Rows are points. Each copy is the shape, with its points in the same order, stretched, turned, moved and blurred by noise. Some copies are also mirrored. Which?

Shape:
84,-99
-202,45
29,-216
-181,244
36,-180
-193,237
121,-166
28,-238
Copy 1 (8 x 2):
136,-114
-196,52
185,-3
-338,-67
151,-38
-369,-46
215,-118
200,0
Copy 1 is: mirrored
Copy 2 (8 x 2):
148,3
-179,-61
183,-121
-293,116
166,-99
-302,121
237,-53
190,-163
Copy 2 is: only turned

Shape, 9 rows:
61,-63,120
-29,222,-192
-69,66,-173
-2,-92,283
4,-235,-12
241,-82,224
246,13,207
-234,92,213
117,-223,23
Copy 1, 9 rows:
114,115,-8
59,-204,280
-33,-150,174
46,329,-44
-73,25,-171
266,198,-141
325,163,-76
-67,309,265
27,83,-228
Copy 1 is: mirrored
Copy 2, 9 rows:
120,-91,96
-128,282,-93
-87,112,-126
139,-192,255
86,-217,-98
326,-78,169
291,15,169
-151,-80,293
200,-181,-79
Copy 2 is: only turned

Shape (10 x 4):
127,392,-118,229
-254,-97,43,157
-130,-46,-72,-273
81,-98,-125,-96
64,157,-52,-268
166,6,112,-258
282,-114,177,-93
239,-69,-174,-204
203,140,77,-44
-120,147,-165,154
Copy 1, 10 rows:
158,346,-261,-285
-186,77,-71,245
-260,-155,14,-148
25,-117,-8,-70
-108,-9,24,-357
11,-17,206,-190
219,41,257,-2
115,-182,8,-240
143,165,58,-205
-83,126,-272,-76
Copy 1 is: only turned
Copy 2 (10 x 4):
105,412,312,90
199,-2,-142,-109
-234,16,-214,-44
-113,-60,33,100
-295,163,20,-21
-289,10,139,-118
-136,-124,317,-113
-238,-66,127,197
-136,151,292,-60
146,215,-60,86
Copy 2 is: mirrored

Shape, 12 rows:
68,58,198,-52,-264,7
174,287,-58,-6,-188,-2
-173,-179,30,188,6,389
109,-303,43,-52,-306,39
-133,142,-29,-223,63,-12
-177,93,166,-256,124,-52
366,-6,-161,157,-18,183
164,-31,-208,-252,-93,-182
-23,241,-146,-35,-102,-185
-150,95,127,103,-50,-109
-54,4,320,76,157,-151
-38,127,-227,-72,140,-99
Copy 1:
156,98,-146,21,-246,149
30,-57,-65,-255,-8,287
-259,395,269,300,-57,69
74,108,-368,342,-23,104
-76,90,-77,-192,-10,-106
44,101,-16,-122,-173,-285
8,-106,194,146,249,283
-9,-202,-422,-132,227,-26
-169,-198,-151,-339,-84,118
-147,-109,76,-32,-339,13
98,-147,158,118,-407,-139
-250,-194,18,-220,122,-55
Copy 1 is: mirrored
Copy 2:
101,177,5,173,-150,-96
-14,215,-83,326,159,91
-25,38,190,-252,-252,282
269,-95,-141,58,-144,69
-239,162,-192,-48,-80,-28
-216,173,-83,-159,-222,-252
80,-54,41,140,280,257
-19,-57,-416,183,149,8
-201,105,-241,323,18,57
-201,98,55,160,-250,-26
-177,-2,168,10,-218,-284
-290,1,-228,83,110,122
Copy 2 is: only turned
Copy 3:
126,49,173,-311,61,-42
144,13,-171,-232,-102,-27
-109,-166,203,111,97,346
52,-154,444,-20,-25,-123
-175,119,-94,-203,52,4
-190,144,-35,-308,260,-18
136,-413,-88,127,-73,77
-58,-19,-11,-42,-132,-343
54,201,-86,-135,-92,-143
78,216,91,-95,148,23
67,126,38,-126,428,16
-85,47,-144,42,-52,-80
Copy 3 is: only turned
